Each row of a before or after table is a point. The points were changed in one or more steps. Then noise was added and the rows were shuffled. The steps act on how far a point lies along the listed directions, d1 being the first. Name the steps. A step turns or swaps two directions, mirrors them in a line or flattens them onto one, adds a multiple of one to another, or multiplies one. Angles are multiples of 10 degrees, from the lower direction toward the higher: turns from -170 to 170, lines from 10 to 170 but not 90. Use the fewest steps. Two steps may share a direction if one is a turn and the other turns, adds or multiplies; they go together, in the order done. Otherwise the lowest direction goes first.
(in the rows, 128 means zero)

Directions:
(1): [162 175]
(2): [ 81 162]
Before (13 x 2)
[[102  76]
 [ 74 104]
 [145 107]
 [150 126]
 [108 110]
 [135  42]
 [ 46 100]
 [212 163]
 [ 73 154]
 [ 68 116]
 [137 135]
 [181 103]
 [149 137]]
After (13 x 2)
[[160 182]
 [134  66]
 [187 131]
 [ 62  60]
 [114 123]
 [142 112]
 [114 117]
 [206  89]
 [185 193]
 [170 166]
 [151 136]
 [125 183]
 [122 106]]
Steps: mirror d1 and d2 in the line at 70 degrees

Directions:
(1): [168  42 106 111 136 114]
(2): [150 160  64  79  83 130]
(3): [205 155 130 183 121 108]
(4): [144 116 126 146 115 224]
(5): [ 88 102 101 184  68 112]
(6): [144 119 196  98  64 123]
Before (11 x 6)
[[146 122 177 168 141 120]
 [111 141 172 152 163 157]
 [157  70 149 145 175 119]
 [124 144 137 108  86 154]
 [129 136 174 115 175 163]
 [126 179 105 119 134 110]
 [107 146 192 134 153   7]
 [186 119 184 133 163 141]
 [102 153 144  90 112  84]
 [157 133 172 120 145 138]
 [ 37  80  43 134 234 178]]
After (11 x 6)
[[153 166 123 101 131 144]
 [181 132 138 109 162 155]
 [152 169 162 122 162 136]
 [146 195 130  90 143 157]
 [142 104 113 148 108 142]
 [103 165 156  82 165 149]
 [151 137 105 148 109  89]
 [116  51 126  76 157 165]
 [134 107 112 123 121  70]
 [173 136 116  79 138 159]
 [147 163 154 103 180   8]]
Steps: mirror d1 and d3 in the line at 120 degrees; turn d2 and d5 by 70 degrees; multiply d6 by 0

Directions:
(1): [112 217 175 121 182 142 107 182 147 100 113]
(2): [158 167  85 153  97 228  89 103 143 137 130]
(3): [ 74 134  24 131 179 107 105 134 120 105 150]
(4): [164 165  95 129  93 132 208 184  78 103 157]
Before (8 x 11)
[[132 170 176 101 140 116 147 152 116 133 126]
 [134 171 209 117 151 139 106 116 162 121  98]
 [128 118 173 120 126  86 134 134 141 135 103]
 [126 145   7 140 158 128 151 145 104 102 153]
 [ 78  69  64 129 165 141 125  89 125 129 143]
 [115  99  98 120 150 106  91 117 124 133 139]
 [151 135 194 121 116 140 143 117 149 137 111]
 [139  95 105 109 116 147 141 118 115 136 128]]
After (8 x 11)
[[140  90 114 109 114 147 138 116 120 140 126]
 [106 106 141 121 140  77 117 120 145 136 105]
 [ 96 169 151 118 188 127  80 110 165 110 108]
 [121 151 182 101 147 114 119 131 131 144 117]
 [133 116  81 120 135 107 132 142 101 122 155]
 [111 119 160 123 154 128  96  91 169 139 107]
 [110  96  56 128 136 145 183 130  90 115 160]
 [195 161  98 136  97 154 210 167  90 111 144]]
Steps: add 0.3 times d2 to d1; turn d3 and d4 by 70 degrees

Directions:
(1): [161 177 124 142  46 157 136 143 216 149 143  95 157  78 144 171 123  68]
(2): [205  87  86 113 110 104 180 186  72  95 190 136 148 135  81 161  96 105]
(3): [121 127  82 191 159  38 170 167 151 128  54  83 163 151 143 144 163 122]
(4): [152  80 134  97 150 112 121  74 119 124 108  57 165  35 142 165  87 189]
Before (10 x 18)
[[ 49 127 191 156 206 147  81  63 135 162  50 164  80 178 176  80 163 216]
 [188 120  99 128  96 102 166 136 148 143 129  58 163  69 129 181 113  99]
 [ 61 103 147 135 215 122 106  67 120 122  71 118 102 146 173  97 129 178]
 [136 131 102 169 120 125 142 206  94 125 121 184  91 228 105 107 148  91]
 [155 107 117  86 114 134 152  90  94 136 164 140 128  73 113 148  66 144]
 [134 149  94 155  92  85 164 189 162 143  95 101 134 152 145 165 150  63]
 [129 160 159 111  83 209 111  74 141 126 140 153  99 132 120 127 104 103]
 [177 122 133 105  58 153 122 119 131 129 188 112 137  47 109 158  88 133]
 [131 182 127 143  39 182 144 126 169 131 168 152 110 142 131 142 143   7]
 [155 105 145  97 145 151 125 109  88  89 156 116 160 110 122 126 103 161]]
After (10 x 18)
[[ 79 208 186 186  96 190  95 105 245 189  78 157  96 158 190 115 174 115]
 [ 90 183 139 165 105 165 118 110 233 147 100 110 118 125 187 134 142  77]
 [161 123 115  94  90 142 156  98 117 142 168 137 131  67 115 155  69 123]
 [173  73 101 111 157  80 158 113  86 125 116  65 153  80 121 161 105 155]
 [133 125 101 167 131 122 143 203  86 123 119 186  90 230 105 105 147 100]
 [167 142 143 109  93 170 130 127 140 101 170 113 168 102 128 144 109 116]
 [109  85 100 132 177  50 156 156  75 123  76 107 122 165 133 135 141 142]
 [163  82 138  88 108 133 118  98  79 115 176 116 129  56 105 140  80 179]
 [119 126 162  98 128 190 104  54  93 115 127 155  92 141 115 111  96 145]
 [ 89  69 136 100 192 123 126  68  15  94 131 164  86 168 113  94 126 145]]
Steps: mirror d1 and d4 in the line at 70 degrees

Directions:
(1): [130 112 157  70 181 132 142 130  92  88 143  62 123 200  64 190 118 145
 135 182  60 185 190  88 159 186 118 122 156 162 136 177]
(2): [158 137 129 139 147 101 201  88 137 101  97 127 113  89  64  69  77 143
 213 174  66  64  98  94 186 110 174 147 134 119 154  63]
Before (8 x 32)
[[127 123 136 121 145 130 141 118 118 112 124 103 125 140 118 145 126 128
  130 136 108 142 145 114 134 146 123 121 134 134 122 142]
 [119 138 113 132 108 133 111 139 136 153 131 146 133 127 162 131 140 114
  102 100 143 134 121 145 106 123 107 120 117 121 106 137]
 [115 117 140 103 143 152  94 150 111 121 150 110 126 167 130 177 142 132
   88 131 140 183 168 121 112 156 103 119 138 140 114 172]
 [123 116 131 111 137 124 124 137 122 115 135 112 120 143 106 160 132 134
  122 141 108 148 158 105 131 147 129 125 139 157 134 150]
 [135 138 111 147 109 126 121 127 145 147 127 156 136 102 147 112 139 122
  132 113 147 102 107 147 120 104 132 124 112 106 117 120]
 [112 124 126 114 128 141 101 157 115 132 129 117 131 170 144 182 154 137
   88 118 140 173 148 127  97 149 106 118 129 140 118 167]
 [122 135 128 124 124 123 125 137 121 122 134 116 128 117 124 137 114 129
  126 132 118 120 128 136 135 127 123 126 121 118 125 132]
 [132 129 112 132 117 137 125 127 130 131 126 129 135 106 133 114 125 124
  118 101 148 117 121 141 120 122 136 120 120 122 126 120]]
After (8 x 32)
[[121 110 140  91 154 128 122 142 109 105 143  90 120 171  91 187 134 138
  115 155  92 173 181  96 136 168 122 121 147 169 134 173]
 [ 94 105 150  74 148 173  49 178  91 126 176  87 134 221 150 241 174 128
   31 119 159 249 212 130  83 190  67 104 145 158  99 236]
 [134 144 101 168  90 125 116 127 158 161 122 179 138  75 171  90 142 116
  129  93 172  82  84 161 109  84 135 125 102  94 114 102]
 [ 91 114 132  93 126 162  52 187 100 142 155 103 141 215 175 238 188 130
   27  96 170 232 183 144  61 174  70 103 131 153 101 226]
 [129 131 107 143 106 137 119 128 136 140 125 143 137  93 149 105 129 121
  113  88 165 108 111 150 111 111 136 120 115 116 123 113]
 [130 119 143 106 159 131 145 118 109 102 127  86 123 157 100 160 122 131
  133 150  90 156 161 104 142 161 121 120 141 143 124 154]
 [124 135 129 123 126 122 127 136 121 120 134 114 129 118 121 137 113 129
  129 134 115 120 129 134 138 128 124 127 122 118 127 133]
 [106 138 105 141  89 144  79 156 140 173 141 161 141 128 202 142 164 104
   65  69 183 149 119 168  76 118  89 114 108 117  94 153]]
Steps: multiply d1 by 2; multiply d2 by 2.5
